Every row gives one point. A path goes straight from each point to the next, and from the last back to the first. The post is the endless flat space through its rows: a point in 2 columns, a line in 3, a plane in 4, and so on, so that a path can go around it. Count how often the path circles the post. Going back the other way cancels.
(in the rows, 128 means zero)

Post (1 x 2)
[[125 122]]
Path (18 x 2)
[[136  78]
 [165 123]
 [141 157]
 [ 94 154]
 [ 78 126]
 [105 145]
 [ 75 106]
 [129  92]
 [173 101]
 [146 133]
 [145 123]
 [129  84]
 [110  87]
 [149 103]
 [146 129]
 [123 162]
 [ 93 133]
 [ 87 100]]
Times around: 2

Post (7 x 8)
[[118 123 110 149 146 100 149 137]
 [127 106  86  23 112  91 144 130]
 [125 120 120 120  74 125 139 136]
 [125 128 138 144 141 197 116 129]
 [151 124 249 161  72 130 132 138]
 [116 127 142 147 114 116 127  90]
 [122 131 108 131 118 167  56 148]]
Path (18 x 8)
[[115 129 129  97 160 121 120 135]
 [121 179 119 126 106 140  66 146]
 [ 98 126 144  98 130 141 127 147]
 [ 96  99 137 141  90 128 147 152]
 [ 80 153 118 134 125 136  89 102]
 [138 146 130  99 116 121 177 147]
 [169 114 108 107  99 125 155 127]
 [121 107  85 118  82 141 124 118]
 [114 102 126  86 141 139 121 150]
 [ 84 125 127 117 105 108 141 137]
 [107 165  96  85 100 109 113 121]
 [159 147  62 151 135 121 148 153]
 [152  80  93 121 144 134 113 147]
 [ 98  85 128 135  95 122 105 124]
 [ 95 124 173 117 104 149  93 146]
 [111  88 133 163  76 153 103 150]
 [136  90 127 126 132 136 109 138]
 [ 87 106  90 122  90 117 112 142]]
Times around: 2

Post (13 x 14)
[[115 112 173 104 144 123 134  95 144 124 125 116 133 189]
 [148 123 142 138 131 123 113 147  96 179 138 149 135 140]
 [137 131 172 151 123  29 141 136 132 154 104  91 116 131]
 [137 111 217 158 134  86 147  87 152 126 171 175 112 119]
 [117 113 153 150 201 132 114 125 169 108  86 112 188 144]
 [128 121 129 148 116  75 158 129 112  95 145 112 103 172]
 [124 118 120  12 121 154 163 126 129 108  75 141  74 120]
 [115 133  55 102  69  91 155 145 186 120  98 117 153 202]
 [124 116 149 151 199 113  90  79 197 139 115 144  86 100]
 [125 112 194 145  83 124  97 143 155 125 145 103  78  88]
 [114 113 136 162 152 157 172 133 126 150  81  55 156 142]
 [124 123 124  99  63 121 147 105  98 107  88  75 121 119]
 [141 124 127 186 150 103 143 134 103 147  45 134  99 170]]
Path (20 x 14)
[[118  91 139 123 139  88 129  81 133 147 124 121  98 163]
 [134  99 150 150 138 100 155 104 166 114  93 109  98 160]
 [157 138 140 163 169 119 145 148 148 140  79 123 119 125]
 [119 150 132 141 113  98 136 119 153  90 102 123 133 164]
 [ 90 128 111 112 112  94 127  98 127 127 139 133 122 145]
 [105  95 149 124 136 102 141 137 141 137 122 101 120 146]
 [154  87 148 143 125  92 116 158 114  95  91 103 117  91]
 [ 85  97 138 118 121  89 136 114 109 131 121  97 114 147]
 [106 120 139 148 151 125 137 112 135 117  86 116 111 152]
 [137 141 200 156 124  70 131 111 143 110 133 149 138 165]
 [157 138 169  73 168 120 142 166 175 103 110 126 114 136]
 [161 119 123 112 136 104 130 132 132 151 104 136 114 139]
 [143 162 132 160 146  91 110 176 156 122 106  85 148 101]
 [143 163 160 103  98  96 129 129 149 104  89  99 115 158]
 [166 122 123 109 119  98 128 115 187 137 106 122 136 152]
 [141 108 141 114 121  92 146 105 163 148 100 129 137 119]
 [148 118 123 122 130  96 137 122 175 119  88 140 126 150]
 [131 144 158 133 117 125 152 118 193 147 141  98 132 110]
 [116 127 178  96  72 142 114 145 144 134 113 130 102 159]
 [ 90 102 161 131 101 112 118 107 147 144  93 121 126 116]]
Times around: 1

Post (17 x 18)
[[174 123 181 101 131 167 133 130 115  51 150 179 137 122 138 111 107 145]
 [130  97  73 146 106  89 122 160 165 118 151 125 139 101 130  82  45  98]
 [135 120 105  93 147 138 129 123 175 110 107 101  81 122  95 171 141 143]
 [176 121 153 161 135 157 127 165  99  93 157 143 137 171 171 133 117 142]
 [129 119  43 139  43 112 129 150 124 116 157  90 108  95  85  95  99  97]
 [157 117 128 143 115 156 139 111 118 116 121 193 134 174 103 131 124 132]
 [126 114 158 107 129 136 183  95 153 169  63  79  88  96 109 158 121 133]
 [139 120 159  76 118 111  96 108 134 164  99  93 101 130  93 133 133 127]
 [135 110 147  91 134 113 165 147 200 151  78 100 105  94 118 122 194 152]
 [161 134  99 126 108 180 108 158  88 114 106 182 157 136 151 147 107 139]
 [138 128 153  47 138 139 182 148 172 181 129 105  69 121 119 137 138 125]
 [131 117 121 103 143 132 148  80 148 196 114 116  86  94 120 142 155 195]
 [135  96 101 112  67  36 158 162 146 116 154 121 119  92 118 137  71 119]
 [116 115  96 168  62 102 118 176 173 153 150 122  93  67  88 129  73 119]
 [164 120 132 133 133 138 114 128 107  84 138 189 108 117 166 135 142  87]
 [135 119 133 130 151 151 126 131  99 108 154 150 173 117  98 148 141 114]
 [160 131 122 133  88 160 114 113 145 100 164 152 169 137 155 147 115 108]]
Path (15 x 18)
[[169 115 156 110  89 158 146 139 149 119 130 114 129  91 152 167 118 135]
 [154 116  90 137 131 139 157 129 145 133 175  82 134 140 107 155 125 147]
 [172 140 124 103 113 106 154 103 138  94 108 134  60  86  88 119  83  94]
 [171 114  74 113 147 137 115 110 149 129 144  96  83  91 110 113 155 128]
 [153  94 114 103 103 103 125 159 163 106 161 135 100 100 134 146 127 126]
 [138 114 113  78  60 112 132 131 174 167 108 143 115 122 133 100  99 148]
 [114 129 146 150  99 154 122 125 136 102 142 107 107  82 100 133  84 135]
 [142 132 104  93 118 109 101 118 117 148 133 119 108 132 138 125 113 101]
 [182 131 143 113 107 129 123 133 127  72 147 156 110 162 100 124 106 135]
 [174 116 100  98  86 126 108 113 128 179 166 149 119 118  91 142 111 132]
 [156  95 123 134  78 187 130 151 172  90 163 119 102  96 126 140 150 146]
 [110  89 125 121  95 160 125 103 168 117 120 129 140 121  98 165 146 127]
 [132 132 104 120  87 119 140 145 123 161 123 115 117 122 144 126 154 142]
 [118 123 141 121  89 135 160 166 137 152 116 159 143 122 114 156 101 125]
 [125 103 119 145 135 149 152 135 117 142 129 143 117 105 120 136 101 128]]
Times around: 1

Post (17 x 18)
[[123 125 126 142 141 100 178 185 179  70 125 166  90 118 137  84 149 165]
 [145 148 180 125 139 170 203  77 124 134 149 137 124 177 150 149 125 108]
 [125 114  52 179 101 185 120 115 131  94 144 120 101 156  75 146 127 155]
 [132 111 181 106 156 129 132 120 138  89 139  98 166 130 141  90  77 133]
 [121 130 103 163 136 112 171 140 144 140 114 157 109 154  79 133 138  90]
 [135 121 136 128 163 157 147 140 119 115 173  83  85 143 179 155 132  80]
 [154 131 103 127 180 133 156 151 123  99 156 168 177 100 153 113 117 127]
 [ 99 110 104 139  81 101  73 172 144 140 119 113  94 161 149  85 111 181]
 [139 131 132 148 158 130 111 125  72 118  86  98  85  50 176 155 121 180]
 [151 137 171 133 102 156 128 101 104  56 106 179 154 104 134 104 181 116]
 [135 116 118 111 206 104 122 132 155 101 155 152 141 150 152 103 150 130]
 [125 130 147 120 174 174 131 148 189 127 170 117 162 130 146  81 172  98]
 [139 143 195 115 114 186 102 116 179 119 108 142 116 129 162 136  89  79]
 [125 121 103 113 149 160 113 119 141 141 132 159  98  92 106  47 117  91]
 [142 128 179 175 127 148  84 161 121 119 173 147  89 164 128 126 138 139]
 [140 125  56 131 134  70 181 114 111  79 206 123 136 102  81 165 164 191]
 [104 118 181  96  96 200 101 173 148  86 147 153 123 181 102 123 140 139]]
Path (12 x 18)
[[166 154 128 119 137  98 144 137 160 159 158 145 100 138 162 162 131 138]
 [131 148 128 133 144 132 129 126 164 139 114 123 108 125 132 107 158 121]
 [108 133 112 153 110 138  96 145  99 118 168 122 121 146 116  85 142  98]
 [139 142 168 172 176 142 112 164 144 102 153 127 105 133 140  84  98 138]
 [121 141 126 184 109 160 121 122 151  69 136 108  94  91 122 160 140 133]
 [124 102 132 145 153 114 152 123 110 115 142 141 111 145 112 122 132 140]
 [141  93 128 131 114 169 136 166 130 130 120 137 146 114 110 118 155 146]
 [148 126 164 115 152 143 112 142 160 110 142 129 143 114  94 131 133 124]
 [153 161 152 166 156 154 160 121 110  82  91 122 153 135 126 100 121 124]
 [109 135 139 132 149 153  97 137 117  85 150 115 121 144 171 125 137 140]
 [112 106 162 146 110 119 141 130 142  92 137 140 114 104 109 147 109 108]
 [124 111 124 114 127 159 144 152 132 124 140 138 128 130 132 121 139 131]]
Times around: 2

Post (17 x 18)
[[161 135 156 178 151  82 132 101 120 130 113 121  89 132 110 119  83 147]
 [133 126 133  79 104 135 135  99  50 136  88 139 174 142  88 119 120 122]
 [146 151 135 173 145  96 115  92 145 131 192  72 154 146 207 152 136 156]
 [123  90 129 122 136 118 146 197 133 101 121 125 181 148 123  65 106 149]
 [160 128 124 166 154 107 135 104 130  95  95 145 118  89 120 141 146 182]
 [137 122 146 124  89 159 133 168 132  64  79 166 188 137 138  78  89  88]
 [143 122 159 103 146 104 131  77 108  75 112  85  83 101 119 133 123 145]
 [139  91 112  84 149 148 154 121 134 101  56 157 156 160  91  84 138  68]
 [153 129 139 162 117 115 112 163  86 124 154  66 164 163 131 161 160 103]
 [146 143  95 178 113 101 111 145 110 146 184  81 103 119 207 110 145 133]
 [122 124 188  67 145 165 146 142  89 117  80 185 143 144 106 111 135 108]
 [157 114 112 146 138  97  63 146 132 147 181 102 142 123 174 159 106 132]
 [142 124 152 176 160 117 102  67 114 116 172 110 119  87 104  99 133 139]
 [140 123 151 154  85  60  99 125 145 150 164  90 140 114 162 138 164 138]
 [136 123 131 101  93 179 158 142 132 120 117 137 142 159  73 133 122 120]
 [111 119 134 115 109 153  77 130 107 111  83 124 141 193 108 106 146 134]
 [132 117 150 135 125 155 118 135 115 168  93  74 158 118 141 128 127 130]]
Path (9 x 18)
[[104 124 120 150 153 118 133 132 117 107 114  90 131 150 143 148 138 130]
 [116 117 142 147 113 140 113 108 102 141 121 126  90 126 176  93 149 108]
 [172  95 153 113 114 138 136 140 145 124 113  96 174  90 136 137 169 162]
 [176 128 123 158  82 125 117 154 144  98 130  85 139 155 123 111 133 172]
 [143 107 189 108 100  87 131  94 115 102 134 108 131 151 113 142 137 160]
 [128  92 109 126 119 119 170 144 115 105 132 142 165 125 131 128 156 129]
 [145 129 112 148 116 119 128 132 132 136 104 124 142  91 159 144 128 106]
 [142 130 118 142 100 122  89 126 151 115  62 160 177 126 112 143 151 162]
 [118 148 144 109 151 108 123  95 107 108 135  97 142 130 154 128 146  75]]
Times around: 0

Post (17 x 18)
[[167 129 132 155 157 120 117 115 127 129  81 126 158 112 148 133 140 134]
 [109 152 121 129 137 156  88 126 129 114 126 142  94 151 110 107 122 136]
 [116  91 156 153 131 121 180  84 112 129  97 181 164 140 173 168 151 123]
 [118 158 108 126  99 138  96 122 131 123 142 126 164 111 185 103 135 132]
 [170 117 128 141 119 133 124 130 161 158 126 119 137 150 207 128 157 148]
 [132 138 161 125 154 115 110 154 153 110 131 122  83  94  96  93 148 125]
 [ 95 130 162 139 137 137 172 145 128 178 142 119 153 150 139 127 123 120]
 [121 171 129  91 133 102 107  95 167 145 104  85  82 119 130 123 154 119]
 [120 113 150 109 169 133 130 146 110 136 146 139 129  96 136 137  95 151]
 [149 135 156 101 183 105 131 193 138 115 134 126 127 116 150 160 120 121]
 [ 99  97 143 144 121 143 163  93 128 136  50 119 122  94 147 159 116  91]
 [187 148  82  90 108 135  90 118 158 113 151 141 136 128 117 120 150 129]
 [141 168  97 179  62 127 105 110 123 149 173 136 109 102 139  82 101 113]
 [133 173 141 144  60 158 134 106 121 105 122 135 119 141  88 112 132 181]
 [120 158 108 151 105 168  90 100  94 137 147  94 126 131 169 123 173 156]
 [100 123 130  94 120  96 119 155 132 149 100 154 134 103 110 149 133 115]
 [145 126 185 148  86 158 100  77 121 145 100  97 134 146 151 156 144 139]]
Path (24 x 18)
[[122 115 143 128 102 182  87 165 170 151 107 130 107 161 132 124  95 130]
 [ 97 138 177 137 117  96 121 101 140 127 151 112 110 112 155 129 184 124]
 [166  97 112 130 149  76 143 134 135 128 117 115 133  88 179 113 163 132]
 [ 91 140 170 107 105 125 159 179 178 142 112 122 144 143 151  69 133 137]
 [172  97 151 127 144  82  49 117 136 165 106 200  76  56 103 107 114  73]
 [112 149 112 183 117 136 117  90 126 201 112 140 189 135 181 107 184 127]
 [126 128 118 142 163 130 104 147 156 145 132  92 135 104 163 111 147 158]
 [ 97 165  94 175 125  86 107 107 103 164 143 111 151 140 170 111 212 121]
 [156 148 111  86 138  79 133 102 148 146 102 137 156 150 162 119 146 125]
 [129 135 117 119 130 115 112 130 118 162 159 153  93 149 166 135 143 132]
 [148 149  81  68 122 151 117 106 168 127 147 164 151 129 109  90 153  57]
 [ 94 146 140 140 172 103 183 149 125 168 123  70 108  98 194 122 132  94]
 [164 141 124 133 131 136  98 111 112 145 132  65 140 114 138 138 135 118]
 [ 73 116 148 148 153 116 165  97 145 120 127 158 151  99 150 100 125 160]
 [171 148  96 140 176 176 138  93 121 128 166 106 113 164 156 162 119 131]
 [ 85 153 128  68  63  94 134 157 174 153 114 116 124 131 120 141 124 162]
 [111  76 162  97 113  89 113 124 144 120  86 119  95  78 161 136 103 107]
 [150 126 175 161 115 128  89  85  81  90 109 143 137  89 144 142 156 118]
 [158 158 165 136 153 109 136 152 139 143 143 149 102 144 136 154 117  77]
 [129 170 161 135 159 102 109 160 142 147  75  78 113  68 141 138 164 149]
 [156 150 158 119 118 130 112 149 110  95 150 194 104 103 106 132 127 137]
 [136 104 164 122  57 122 133 123 130 157 112 146  64 126 103 173  74  93]
 [103 154 103 136 143 133 172 148 108 154 122 102 111 106 144 130 153  99]
 [104 169 137 155 161 110 142 109 129 185 135  94 123  93 188 104 115 121]]
Times around: 2

Post (17 x 18)
[[152 148  98 120 142 163 104 123 158 113 134 119 204 155 144 142 116 182]
 [114 153 141 114 103 122 112 150 123 132 126 170  85 144 124 124 102 106]
 [118  68 152 182 140 118 136 146 130  96 154 102 106 109 126 130 148  92]
 [ 90  72 137 146 153 109 161  94 131  98 159 118  79 154 115 156 135 122]
 [ 94 169  84 148 126 124 127 137 122 148 136 160  97 167  95 140 155  78]
 [100 136 150 139 127 112 145 116 132  89 157 137 132 169  79 146 120  73]
 [137 132 136 125 133 174 128  97 115 149 140 132 181  84 148  98 112 158]
 [131 161 103 130 128 119 136 149  74 127 109 142  92 128 117 121  99 127]
 [151  93 115 120 128 135 119  94 123 110 151  55 109  95 152 106 116 116]
 [138  94 138 138 138 170 117 108 137 119  92  77 144 110 130 123 115 167]
 [133  95 148 169 120 116 134 109 131 117 147  81 118 144 144  82 139 137]
 [185 104 113 125 123 164 138 113 159 123 138 118 134  88 139  74  95 158]
 [124 155 106 108  86 132 114 150 103  92 114 149  89 119 123  93 138 128]
 [103 176 115 123 130  97 112 165 141 127 135 136 110 106  96 110 100 156]
 [128 112 103 145 100 152 149 112 174 110 128 103 198 128 146 157  83 157]
 [ 80 135  99 111 142 130 135 154 119 114 141 163 124 157 104 106 108  80]
 [ 92 152 142 145 141 165 158 154 112 112 170 120 107 169 136 130 133 100]]
Path (20 x 18)
[[138 122  79 101 148 126 146  71 114 114 177 125 135 119  79 116 154 116]
 [112 133 115  96 124 103 128 123 128  89 190 110 115 164 143  99 132 100]
 [146 139 134 110 105 155 130  92 162 159 167 100 153 139 135 138 109 137]
 [119 114 101 146  77  99 124 117 123 107 144 187  79 116  72 132 126  86]
 [114 104 156 109 138 105  96 144  93  57 150 125 145 137 155 118  67  81]
 [154 100 108 139 142 139 106 116 133  82 161 124  67 107 134 143 119 127]
 [168 122  99 125 133 130 123 122 123 123 135 140  89 133 111 118 134 179]
 [151 146 100  83 121 156 101 157 168 141 170 135 115 107 143  59 129 125]
 [174 162  72  93 164 149 191 123 123  68 120 129  95 101  82  97 111 146]
 [ 88 137  76 158 207 113 163 166  66 155 146 107 126 114 119 160 121 116]
 [125 106 144 131 119 147 147 106 127 114 176 153 160 171 109 141 132 134]
 [ 89 106 167 180 140 173 127 172 126 131  86  54 145 116 138 140  40 182]
 [ 84 112 112 130 112 107 106  93 106 125  88 112 103 140 135 168 102  98]
 [110 139 126 160 129 184 133 123 148 133 117 124 120 155 101 145 104 134]
 [135  89 121 120  84 123 132  65 121  98 138 121  89 182 118 110 121 121]
 [158 127 149 165 126 142 128 132 146 120 136 111 110 108 133 152  67  89]
 [113 165 154 147  80 101 115 141 126 118  89 151 116 161 112 136 123  73]
 [137 157 136 157 100 194 141 133 173  96 160 109 227 172 178  73 160  92]
 [139 115 131 113 112  77 107  93 129  82  90 135  51 124  93 107  56 120]
 [157 124  99 151 119 115 131 132 133  99 154  84 105 114 132 134 114 149]]
Times around: 0

Post (17 x 18)
[[122 150 111  17 114 175 159 139 188 122 143 164 144 210 131 160  68 181]
 [129 113 133 144 156 165 121 132 160 106 154 156 161 125 113 116 112 141]
 [158  93 145 140 109 107 123 101 136 114 165 101 130 116 178 153 119 194]
 [142 137 140 153 155 152 103 146  84 125 156  76 128 144  75 141 132  82]
 [133  95 101 130  99 146 146 127 134 180 143 128 125 138 175  97 105 158]
 [115 139 147 117 117 162 116 157 118 126 152  91 190  83 120 112 158 114]
 [127 138 108 165 130 125 118 125 127 120 100  90 161  93 120 117  95 104]
 [114 117 148 115 114  94 119  85  93 114 140 140 126 123 176  80 107 155]
 [172  98 133 143  52  91 106  72 113 140 156 136 122 140 128 132 144 160]
 [149 150 148 128  96 113 103  64 123 133 142 140 131 192 203 146 156 157]
 [130 118 131 105 118  77 104  96 138 160 118 153 105 124 179 135 143 161]
 [159 156 163  84 145 152 139 111 162 139 153 107 156 128 134 122 118  76]
 [115 150  73  23 145 177 115 107 210 117 152 136 122 176 138 105  72 182]
 [141 100  85 106 109  92 106  80 115 153 171 151 155 144 184 157 125 152]
 [142 135 112 111 124 190  93 122 113 120 128 145 123 102 130 145  91 115]
 [122 116 130 152 109 151  80 198 136 107 154 101 143 103 128 103  78  88]
 [150 136  99 138 103 117 149 130 115  97 149 148  96 112 162 115 140 134]]
Path (22 x 18)
[[136 109  81 137 110 113 100 142 173 137 158 112 156 139 119  51 170 139]
 [ 92 111 164  50 113 175 103 137 115 121 139 153 143 140 171  91  86 139]
 [112 115  91 146 150 127 112 122 135 136 123 120 125 120 162 142 115 131]
 [ 89 158  86 185 139 132 121 118 158 135 120  35 123 116 134  83  89 148]
 [126 151 171 118 114 138 144 169 111 121 139 112 151 131 149 149  52 133]
 [131 137 166  87 132 167 116 146  89 100 160 107 192 147 152 176  71 157]
 [150 133 169  40 117 163 117 133 160 131 139 148 124 141 140 117 142 133]
 [161 127 157  89 101 125 149 139 163  66 140 144 121 138 179 102 118 128]
 [164 147 161 101 145 118 153 100 155 116 141 110 136 157 157 117 110 125]
 [130 130 124 116 170 136 143  80 123 160 125 103 147 128 147 103 102 152]
 [119 114 184 167 101 120 142 153 105 132 169  98 155 132 127 107 120 170]
 [140 120 137 135 109 123 166 116  79 110 183 117  70 133 132 144 102 105]
 [137 118 103 145  94 152 155 138 135  87 128 105  72 134 153 142 117 137]
 [129 123 135 115 147 133 106 123 143 105 145 140 121 127 166  81 116 105]
 [141 100  75  65  80 140 130 114  84 164 111 159 156 135 144 125  93 192]
 [164 135  90 114  98 152 109 154 115 141 135 106 125  90 109 147  93 113]
 [132 163 126 114  74  87 129 123  91 130 139 139 137 148 145 131 133  91]
 [113 137 147 107 125 115 140 139 113 107 169 130 107 158 144 132 112 117]
 [113 112 131 104  97 105 153 128 116 146 124 116 119 110 141  84 120 134]
 [119 105 146  95 100 120 104 125 133 116 120 138 143 132 137 101 123 126]
 [173 121 173 100  96  60 119 105 108 123 140 148 158 136 159 154 112 125]
 [167 105 110 119 130 120 129 150 118 112 166 145 132  98 127 145 108 175]]
Times around: 1

Post (17 x 18)
[[175 165 121 142 118 100 136 146 122 163  87 116 142 117 127  90 105 150]
 [108  86  98 118 144 152 107 124 140  73  89 122  71 118 121 144 129 117]
 [117 101 127 108 117 136 126  96 114 118 122 149 202 137 130 119 116 117]
 [140 110 110 140 102 140 112 162 162 106 174 121  63 110 113 112 110 136]
 [ 86  82 128 109 109 121 122 128 169 139 164 114  32 113 128 189 151 154]
 [115 114 117  92 128 113  94 158 141 134 147 111  88 127 104 142 136  89]
 [137 194 111 119 112 123 161 172  99 147  86 151 146 107  98 107  71 137]
 [140 162 135  87 111 138 135  93 125 111 115 109 204 128 135 157 124 114]
 [120 104 137 115 137 148 138 142 127 117 129 123  70  86 136 117 171 116]
 [166  71  96 105 150 122 163 110  97 100 120 112 154 130 132 158 117  80]
 [138 138 114 140 160 137 130 114  97 121 132 126 170 147  96 146 124 109]
 [147 112 122 134  97 122 122 106 111 122 105 127 172 102 105 158 135 108]
 [165 114 183 110 127 122 127 116 122 111  95 142 203 137 120 160 102 125]
 [142 192  97 147 121 118 142 156 131 144 116 165 139 111 142 117 105 112]
 [166 182  98 130 119 144 105 184  74 147 116 143 167 118 165 121 102 129]
 [104  61 105 105 145 111 103 161 150  72 170 101 112 102 124 134 143 130]
 [108  64 130 128 120 155 131 169 166 119 119  98 108 104 115 148 141 116]]
Path (20 x 18)
[[168 124 141  97 134  75 114 166  98 159  82 100 165 142 135 134  83 123]
 [151  93 117 119 160 117 125 160  65  80 108 167 169 107 154  83 127 103]
 [126  67 155  69 115 109 165 146 125 158 109  89 120 103  90 160 155 108]
 [156 147 121  99 154 167 119 113  98  96  77 124 159 102 100 118 123 113]
 [123 131  97 194 133 186 114 130 141 110 129 128  78 106 103 130  84 152]
 [122 156  80 152  93 140 118  82 164 140 110  91 101 135 145 136 147 123]
 [128  82 101 107 122 144 165 115 126  91  79  99 100  87 162 122 187 119]
 [ 76 154 142 105 155 162 133 142 120 133  96 173 121 143  84 165 133 129]
 [148 132  69 124 119 147  94 126  95 138 112  96 127  97 151 123 154  97]
 [131 124  99 121 141 149  90 130  88  78  98  94 132  89 122 163 127  98]
 [123  70  58 139 129 159 111 144 102  86 118 116 139 144 141 143 101 115]
 [172 143  98  99  65 117 108 133 159 124 137 108 108 127 168  96 141 127]
 [107 108 118  77 114 161 143 112 136 121  83 103 158 133 174 113 160 105]
 [138  98 104 111 146 117 144 118 132 136 139 108  68 142  65 179 140 101]
 [139 134 109 107 125 131 107 149 149 138 126 110 111  95  76 120 109  89]
 [112 156 149 168 168 154 123 200 113 123 113 142 174 122  68  93 100 104]
 [116 128 111  89 120  80 129 139 124 108  90 130  91 108 116 146 132  69]
 [126 101 109  98 163 115 135 181 126 123  98 134  72 141 131 128 137 164]
 [113 132 149 116 117 173  82 100 133 108 139 188 164 129 123 130 132 152]
 [126  48 130 109 116 130 159 147 147  84  96 119 150  38 150 154 116 118]]
Times around: 4

Post (17 x 18)
[[146 121 131 160 139 179 109 128 115 145 133 122 108 136 137  84 135 134]
 [125 161 114 146 129 123 181 156 110 127 155 156 126  96 134 114 129 115]
 [109 126 102 146 156 116 125 178 149 144 148 170 129 136 138 116 155 146]
 [131 120 124 122 119 165 121 162 139 150 123 133 110 129 118 111 118 121]
 [ 99 131 137 101 154 156 126 142 100 158 126  84 102 120 143  75 128  99]
 [121 122 136 155 162 131 136 101 150 129 105 128 108 155 114 143  99 127]
 [100 140 179 131 145 171 123 132 113 151 109 140  77 130 151 130 111 109]
 [123 147 139 131 142 124 113 140 126 153 173 140  96 139 129 110 113 142]
 [167 128 143 149 153 126 121 141 120 133  98 148 137  95 155 114 156 188]
 [139 133 118 128 168 125  97 146 121 161 138 140 127 111 134 112 132 123]
 [109 158  95 129 136  92 107 136 205 133 137 156 186  88 108 127 195 159]
 [145 162  90 123 146 104 121 129 113  76 118 124 110  82 128 128 204 132]
 [126 135 148 132 193 134 155 132 162  98 162 117 169 121  93 152 103 104]
 [112 117 163 171 128 153  96 161 115 158 135 120 109 144 119  87 108 113]
 [129 115  92 177 147 155 111 169 154 147 146 129 110 111 140 137 149 168]
 [155 126 131 159  94 139 130 119 149 123 147 115 165 147 152 100 129 112]
 [126 176 141 134 127 179 121 153 112 105 121 107 116 153 157 100 104  80]]
Path (32 x 18)
[[112 125 179 156 120 177  82 198 156 155 154 111 146 140  84  81 123 102]
 [165  97  81 117 133 100 175 152 104 124 162 136 152 141 128 131 148 128]
 [111 130 151 176 182 101  83 155 111 179 147 151 129 145 165 134 101 167]
 [ 70 145 183 153 183 121 124 129 163 131 130 112 155 136  99 120  97 148]
 [152 109 161 183 110 132  72 174 118 124 203 146 104 147 117  90 133 151]
 [149 121 187 209 132 137  91 149 128  87 167 107 126 129 147 109 122 101]
 [151 159 146 157 129 129 114 133 137 171 148 138 114 139 121  75 137 141]
 [109 153 115  78 126 151 128 176 149 130 150 102 158 107  64  92 148  57]
 [104 135  62 135 186 112 118 145 100 151 138 106 112 102 142 121 207 136]
 [113 127 118 156 152 175 123 162  88 120 145  87  64  79 140 150 140 149]
 [133 112 166 171 208 151 117 126 140 126  94 204 146 135 110 131  92 136]
 [182 127 161  81 178 184 122 123 128  95 135 146 104  86 147 161 147 125]
 [168 139 168 125 105 119 145 128 144 121 159 120 134 114 148  96 144 139]
 [ 64 185 118 151 185  90 151 116 148 153 110  88 114 158 149 107 100 163]
 [142 100 104 130 134  95 138  76 148 127  93 132 185 177 159 107 184 146]
 [149 119  99 124 129 155 169 145 104 147 158 154 121  89 100 118 137 109]
 [107 106 112 137 142 140 135 126 152 137 124 131 128 138  99 103 121 141]
 [179 126  99  82 138 174 140 142  99 141  38 145  51  79 130 124  93 167]
 [141 136 157 177 105 110  91 205 132 122 162 154 128 162 136  72 135 150]
 [153  98 104 120 179 141 184 148 151 104 146  82 115 108 141 135 167 151]
 [127 188 120 100 135 150 124 130 135 173 123 138  96 100 180 140 154 151]
 [128 151  96 109 149 146 112 150 107 156 130 142 127 139 131 106 141 111]
 [ 74 154 110 174 152 133 140 117 132 167 146 161 121 141 124 106 106 173]
 [117 145 150 153 133 159 141 105 107 127 173 124 102 131 158  80 101 113]
 [171 126 116 170 139 132 101 103 168 133 184 110 112 123 154 136 117 137]
 [ 89 138 137  99 154 128 160 148 121 177  99 141  93 126 111  99 134  51]
 [154 133  78 123 161 123 124 181 154 161 114 158 165 130 122 108 167 151]
 [170 105  84 140 126 184 111 187 134 133 151 121 144 130  89 122 117 142]
 [121  89 165 158 157 167 108 175 120 125  63 159 105 133  97 134 111 125]
 [113 125  78 187 114 188 113 143 161 170 183 147 126 139 107  46 128 154]
 [ 95 135 116  89 174 136 136 128 140 130 119  97 139 112 146  64 150 118]
 [136 135 133 114 149 131 145 149  97 160 131 100  83  93 157  94 122  96]]
Times around: 5
